Rows are points. The window is the flat piece filled in between its corners: a triangle in 3 columns, a solid with four corners in 4, and so on. A path goes straight from each point to the next, and from the last back to the first. After which points does the path pass through the window?

Window (4 x 4):
[[-28  27   2 -23]
 [-81 -86  -4  59]
 [ 13  -1 -19 -19]
 [ 24  -8  24   8]]
Path:
(1): [  1 -20 -28  75]
(2): [-19   3 -30  44]
(3): [-56 -61  33  -2]
(4): [ -5 -61  23 -26]
(5): [ 30  -2 -20  60]
(6): [-57 -38 -25  34]
(7): [-48 -72  -8  13]
(8): [-60 -63  17  -7]
Through the window after points: 2, 8

Window, 4 rows:
[[-36  10 -50   7]
 [ -6 -24 -39   1]
 [  7  14 -47  16]
 [ -3  30  79 -46]]
Path:
(1): [ 33  25   0 -65]
(2): [-9 21 52  2]
(3): [-46   5 -16  38]
(4): [-13  15 -67 -38]
(5): [ -3  -8 -43 -44]
(6): [ -7 -17 -16  14]
(7): [-10  23  49  -9]
(8): [ 13  22  30 -71]
(9): [-15   1 -95  -3]
(10): [-25  -3 -72  36]
(11): [-9 25 88 -1]
(12): [ -1  28  54 -61]
Through the window after points: 3, 5, 7, 11

Window:
[[ 73  37 -55  73  -6  20]
 [-46 -42 -36 -63  42  82]
 [ 35  24  45  44  31 -16]
 [-27   8  -1  27 -18   9]
 [-19 -55   5  26   8  15]
 [ 78   5  19  25 -27  36]]
Path:
(1): [ 95  -2  -7   7  15 -43]
(2): [ -2   8 -10  66 -19  71]
(3): [ 46   2 -18  41   1  78]
(4): [ 26 -13 -27 -22 -29 -11]
(5): [-27 -20 -20 -49   3   3]
(6): [-19  -4  -5  51  18  94]
(7): [ 5  0 -7 42 11 59]
(8): [ 21 -22 -31  10  -9  16]
Through the window after points: 1, 5

Window (8 x 8):
[[-12  10 -65   1   4  44 -32   9]
 [ 14 -11  37   4  32   3   5  14]
 [ 21 -60   2  14  15  -2  57 -16]
 [  2 -58  24 -40   0 -10  10  14]
 [ 26 -27  38  17 -22 -28   0  27]
 [ -2   6 -11 -21 -19  40  23  12]
 [ -8 -26  42  15  -1 -30  17 -30]
 [ -8  68 -95  -7  21   7  -6  11]]
Path:
(1): [ 31   0 -33 -23  25  26 -35   2]
(2): [-39 -12 -37  10 -17  24   4  16]
(3): [ -3 -44  42   8   6  -1  28  17]
(4): [ 66 -61  13  -9 -18  10  20 -37]
(5): [ 33  -8  41  -6  -2 -23 -12 -34]
(6): [-38 -44   7  21  -5 -12  42  26]
(7): [-20 -17  -9   7  14  -1  26  25]
(8): [ 32 -33   7  -1   2  11   7 -22]
(9): [ 22 -16 -18  -4  18  -3  -2  -9]
(10): [ -9 -21  -2   7  10   3  20   9]
(11): [-19  -9 -13  23   6 -10  25  27]
(12): [ 26   2   4  -7  -6  21  -2 -17]
(13): [ 45  -2  -6   0   0  12  22 -15]
(14): [-34 -25 -17  31  10   0  10   4]
(15): [-18  -5 -13  14 -19   1   1  51]
(16): [ 27 -15  10  -7  -2   0   2  -6]
Through the window after points: 1, 5, 7, 15

Window, 9 rows:
[[ -4 -34  -5  39  -4 -21 -36  72  -9]
 [  8  13   3 -41  24  16   9  19   2]
 [ 34  11 -87 -22 -10  12  33  -6 -34]
 [-46 -24 -20 -31 -32 -21   9  35  -8]
 [-29  73  51 -41 -40 -26   2 -27   4]
 [-68 -40  12  45 -68  32  -4  79   4]
 [-95  29 -12  22  21  43  32  20 -35]
 [  4  -5  82  47  62   1  24  -8 -20]
 [  3  -6  25  13  26   5 -13 -29  13]]
Path:
(1): [-28   6  21  36  -2  -7  24  40  17]
(2): [ -8 -12  19 -25  -8  24 -15  -2 -61]
(3): [-37  15   4 -22   8  23  -3  16 -52]
(4): [-28  13 -26  11  12  19  33  16   3]
(5): [  8   7 -54  -4   0  -4  32  22  11]
(6): [ 22   5 -54 -30 -17  26  11 -27 -78]
(7): [  4 -19  -5  -4 -28  20  -5  34 -68]
(8): [-31 -10 -24   2   1 -29   3  35  34]
(9): [  8  28 -21 -15   8 -15  46  41  46]
(10): [ -8  -4  17 -35  18  33 -21  -4 -43]
(11): [-38 -25  -8 -53 -51  36  -1  18 -76]
(12): [-53  20 -21  31  -6 -11   7  49  45]
(13): [-83  18 -32  24  40   7  46  30  34]
(14): [-20   9  28  -9 -30  14 -17   7 -57]
(15): [-21   0   6  -3  -4   5  -8   4 -26]
(16): [-29   7 -31  45 -33 -38  41  41  28]
Through the window after points: 3, 5, 7, 9, 13

Window, 11 rows:
[[ 18  35 -14 -12  58 -12 -21 -20  43  -5  18]
 [-54 -25  77   1  72  -3  44  11  75 -31  26]
 [ 16  40  20  95  13  43  58  50  42  -1  35]
 [  8   4   5  12  28 -27 -46 -60 -47  80  47]
 [-64 -34 -32  -2  23   4  55 -23   8  -8  34]
 [-13 -15  20  62  26  76  85  30  94  22 -37]
 [ 31 -57 -27  20   2 -27 -60  -8 -58  26  22]
 [ 23 -11 -16  77 -60  23 -59 -48   4  28  39]
 [ 37 -12  -5  24   6  43 -68 -69 -84   9  36]
 [  6 -16  46 -59  29 -14  80  -8  55  -7  35]
 [-79  -3  24 -18 -25  25  41  32  12  -1 -24]]
Path:
(1): [-11  -9  26  18  22   1  30 -16   3  -6   3]
(2): [-23   8   6  -9  53  54   9  34  61  27  61]
(3): [-18  -7   9  -3  30  21   0   8  32  -3  37]
(4): [ -4   7  -2  38  17  -4  49 -34  24 -14 -19]
(5): [-23   6   9  25 -16 -45  58 -55  26 -26 -46]
(6): [-36 -36 -10  -4  20  72 -18  32 -13  34  78]
(7): [-25 -19   3   3   8  28 -21   2  -8   9  30]
(8): [-21  -7   7  60  12   2  -2 -15  -8   5 -22]
Through the window after points: 5

Window, 12 rows:
[[ -9  13 -23  39 -63  31 -18  -5  52 -25 -25   3]
 [-28  26  29  32 -28 -11  -9  56  29  -6 -22  -2]
 [-78  -3  45  29 -24  24  -8  12  48   2 -57 -46]
 [ -5   1   3  25  56   8 -33  14 -11  11  16  -4]
 [-30  24   1   0  20 -55 -29 -71  47 -47 -49  16]
 [ 14 -15  23 -23 -14  20 -35  28  27  13  38  13]
 [ 37 -23  -6 -12  32  -8  22   7   6 -23  51 -10]
 [-44  55  14  -1 -18 -50  -8 -95 -12  -8 -44   7]
 [  5  23  24  34 -25 -67 -40 -87  18 -18 -20 -13]
 [ 17 -29  20  25  28  20  10  13  23 -16  84  44]
 [  7 -19  60  14 -29  55  -5  18  17 -61 -46   7]
 [  4 -51 -18  15   5 -36 -13  13  -9  32  34  33]]
Path:
(1): [ -9 -13   6   1   2  -5 -45   3  25 -31  28   3]
(2): [-48 -21   2  -7 -68 -32 -54 -44   1 -27  37 -13]
(3): [ 10  28  24  30  43  21  35  10  35   5 -52   7]
(4): [ 32  12  18  21  23 -18   0 -11  18   1 -29   4]
(5): [-34   9  16   9 -19  12 -29 -16  24 -33  12  -8]
(6): [-35   4  35 -16 -13  12 -29 -26  -7 -86  12   8]
(7): [  2  22  -5  42   8 -34   6 -32  30  54 -33   9]
(8): [ -3  11  21  -6 -11  -7  -9 -18  23  10 -14  16]
Through the window after points: 2, 6, 8
